Every row gives one point. Examples show where two turns around zero, p and q, send a point. Where does a point land after both, in the order given? Backwards means that the second turn is done in reverse. Each puzzle has new turns, and all numbers are rounded.
(in the rows, 128 means zero)

Turn p:
[157  95 141] => [113  90 108]
[143 109 115] => [127 118 102]
[120 157 127] => [146 142 148]
[ 91 151 129] => [126 163 154]
Turn q:
[123  93 124] => [120  98 145]
[126 153 140] => [124 153 117]
[105  98 150] => [ 91 112 144]
[162 152 104] => [174 142 121]
[142 134 152] => [124 151 144]
[111 139  98] => [137 113  96]
Where do these land?
p, then q: [149 144 131] => [137 127 153]
q, then p backwards: [108  84 138] => [133 111 174]
p, then q: [122 112 114] => [135 121 108]
p, then q backwards: [134 172 129] => [172 123 122]

Turn p:
[ 99 124 139 146] => [120 132 161 140]
[123 166 110  67] => [ 86 102  98  82]
[145 117 115 147] => [141 138 114 150]
[139  95 129 134] => [156 116 128 145]
[133 121 116 154] => [133 141 125 154]
[129 146 158 119] => [131 139 141  96]
Turn q:
[120 144 145  82] => [112 176 139 135]
[121 146 106 137] => [129 123 102 143]
[118  72 147 155] => [113  82 163 100]
[139 148 136 138] => [149 130 130 144]
[142 130 106 127] => [138 130 106 117]
Where do these land?
p, then q: [114 109 155 114] => [132 138 159 108]
p, then q backwards: [127 129  90 158] => [ 99 165 123 121]
q, then p: [ 94 125 134  98] => [ 95 133 160 126]
q, then p: [158 154 123 160] => [160 142  93 143]
p, then q: [147 123 138 110] => [132 143 120 106]

Turn p:
[166 147 153  83 121 155] => [182 116 167 140 143 146]
[152 123 134  84  96 150] => [175  92 149 134 120 129]
[106 128 108 135 148 139] => [115 133 101 121 126 150]
[100 109 147 134 133 120] => [105 113 116 120 151 117]
[145 117 119 143 142 119] => [126 147 116 147 125 117]
[150 164 144  99  98 145] => [160 116 178 120 120 143]
[106 121  98 151 143  86] => [102 157  93 106 116 105]
[113 126 128 156 147 107] => [ 97 150 114 124 136 118]
[114 116 121 167 124 130] => [ 89 127 117 139 115 125]
Turn q:
[111 139 127 148 143 114] => [108 133 129 154 129 118]
[127 118 121  92 105 104] => [143 110 135 101 113  96]
[137 158 141 149 161 140] => [102 157 143 145 133 155]
[113 105  64 107  81 135] => [175 123  92 104 158  77]
[100 116 119 108  99 145] => [130 111  94 102 138 112]
[140 113 152 150 154 128] => [123 116 143 154 125 160]
[152 146 161 153 132 125] => [121 146 136 144  97 159]
[144 129 141 116 149 133] => [122 127 152 119 130 147]
Where do these land?
q, then p backwards: [110 137 157 136 123 140] => [105 124 110 149 132 141]
p, then q backwards: [134 139  96 130 140 101] => [137 159 122 129  97 131]
p, then q backwards: [114 129 158  95 118 149] => [135  87 126 107 147 140]
q, then p: [134 105 121 153 144  91] => [ 95 135 139 158 130 101]
p, then q backwards: [126 168 142 147 162 155] => [150 149 140 144 167 162]
q, then p: [121 145 113 109  90 153] => [169 143 119 101 111 134]
q, then p backwards: [120  80 110 107 116 141] => [111 103 143  80 123 131]
q, then p backwards: [165 123 127 147 131  94] => [175 140 123 126 109 140]

Turn p:
[ 98 116 116 113 140 153 116 101] => [106 116 104 128 127 100 118  97]
[120 110  96 167 155 146 116 151] => [119 106 119 140 154 105  92 164]
[146 151 104  99 118  88 123 100] => [175 163 126 134 134 124 140  95]
[121 100 146  98 122 140 157 155] => [125 103 129  94  93 120 151 142]
[147  91 152 132 121 131 138  95] => [104 124 148 138 136 113 174 121]
[141 159 115 161  92  94 116 143] => [148 178 128 152 132 155 117 158]
[123 161 106 135 130 125 148 140] => [144 143 112 105 144 144 109 137]
[108 160 159 133 147 115 110 141] => [121 131 154 127 114 157  89 114]
[149 105 156 114 125 159 127 128] => [112  91 130 136 116 136 161 126]
Turn q:
[142 128 130 180 128 168 100 135] => [ 88 119 156 144  83 119 106 118]
[140 106 112 126 127  96 169 131] => [118 123  83 139 153 130 155 127]
[102 130 109 130 141 111 144 124] => [126 140 115 106 140 113 148 113]
[138 115 147 151 136 184  97 169] => [ 82 118 157 124 101 146  75 138]
[112 126 154 115 110 118  75 130] => [152 123 156 119 125 102 103 168]
[134 154 134 115 135 102 147 149] => [128 158 129 139 163 137 138 132]
[138 137  86 107 117 115 156 117] => [151 148  84 138 130 134 142 108]
[137 128 159 135 137 144  78  93] => [149  91 177 137 112 112 109 126]
[116 133 135 122 107 126 157 110] => [142 130 121 122 120 143 163 136]
[122 124 116  99 142 116 158 121] => [143 129 104 114 154 143 142 114]
Where do these land?
p, then q: [125 110 104 108 129 115 151 145] => [141 137 104 150 155 134 121 142]
p, then q: [146 118 111  77 141 100 115 129] => [141 102 114 184 134 129 143 134]
p, then q backwards: [147 161 155 148 107 110 148 150] => [119 154 161 104 110 152 151 147]
p, then q backwards: [ 83 107 147 153 107 183 124 143] => [133  78 122 173 111 147 139 170]
p, then q: [141 119 116 128 104 138 121 122] => [110 142 112 133 123 125 141 116]
q, then p: [134 119 113 136 156  98  94 110] => [141 146 172 145 139 102 127 117]
p, then q backwards: [123 109 134 138 137 133 150 113] => [109 122 138 146 144 114 132 134]
p, then q: [ 82 128 132 131 127 142 122 100] => [158 139 133 101 119  96 142 123]
q, then p backwards: [120 132  95 131 154 132 112 112] => [106 130 118  99 147 120 123 106]
q, then p: [178 176 172 130 118 128 143 155] => [ 75 109 135 126 150 178  97 152]

Turn p:
[115 156 126 125 156 172 143 150 116] => [177 121 133 128 136 125 128 167 107]
[127 131 158 123 141 128 100 115 140] => [129 145 133 146 139  94 140 116 134]
[107 123 128 133  97 117 120 143 161] => [108 134 123 134  93 130 152 114 107]
[131  98 154 160 137 100 111 153 112] => [ 85 107 127 159 161 127 136 126 114]
[167 110 123 124 133 128 133 105 151] => [105 144 137 120 119 121 118 142 169]
[117 133 130 140 125 127 109  56 124] => [151 126 137 150 120 119 120  81 176]
[128 169  71 160 100 139 156 143 117] => [154  74 104  95  94 162 137 144 130]
[112 110 124 128 152 158 154 177 126] => [135 131 142 140 135 152 128 179  89]
[140 115 131  94 130 112  96 125  99] => [120 156 101 123 167 128 118 108 132]
[127 119 167 101 113 127 134 131 116] => [119 145 127 130 134 106  96 116 102]
[138 146  95 121 125 102 154 111 147] => [126 122 145  82 109 144 135 119 149]
Turn q:
[121 138 154 122 171 147 146 120 123] => [104 137 135 149 151 113 156 119 100]
[123 118 151 165 103  94 131 123 128] => [150 146 150 113 104 116 112 162 116]
[131  91 102 161 138 125 108 140 127] => [162 102 138 163 113 126 110 132 137]
[ 96  99 152 124 144 118 131 133 134] => [130 137 131 144  92 117 145 119 100]
[124 153 126 171 115 102 155 142 146] => [155 135 139 102 132  85 134 158 142]
[114 113  94 101 132 127 124  96 107] => [127 123  91 148 124 169 140 139 129]
[101 142 127 122  95 177  74 104 139] => [111 182 112 150 123 148  94  99 169]
[141 145 134  79 141 125 143 143  94] => [ 78  98 116 109 136 141 145 126 113]
[154 129 111 126 121 135 160 134 129] => [138 108 141 109 148 139 148 130 141]
[175 153 129 108 121 129 107 146 153] => [124 112 126  92 156 125  95  94 131]
Where do these land?
q, then p: [101 112 109 126 105 147  98 128 105] => [131 120 111 149  80 125 153 132 130]
q, then p: [189 118 136 142 137 174 103 134 154] => [134 143 152 171 159  82 129 119 171]
q, then p backwards: [110 166 117  87 123 102 103 133 148] => [160 143 122 104  78 118 105 134 111]
q, then p backwards: [132 113 132 145 105 110 100 139 110] => [137 119 130 133 113 152 167 117 129]
p, then q: [118 118 133 126 134 111 223 123 146] => [ 70 161 158 123  83 145 100  98 107]
p, then q: [126 151  95 149 131 104 119 137 135] => [139 124 137 124 127 152 171 114 127]
q, then p backwards: [130 118 131 134 153 127 130 147 129] => [117 139 150 148 127 125 128 129 129]
q, then p: [117 150 150 133 130 165 137 132 142] => [143 116 164 116 127 109 139 106 127]
p, then q: [119 126 137 124 138 116 111 103 133] => [140 149 125 124 146 122 130 136 110]
q, then p: [137 109 141 115 124 124 157 104  76] => [148 121 125 152 127 135 105 160  80]
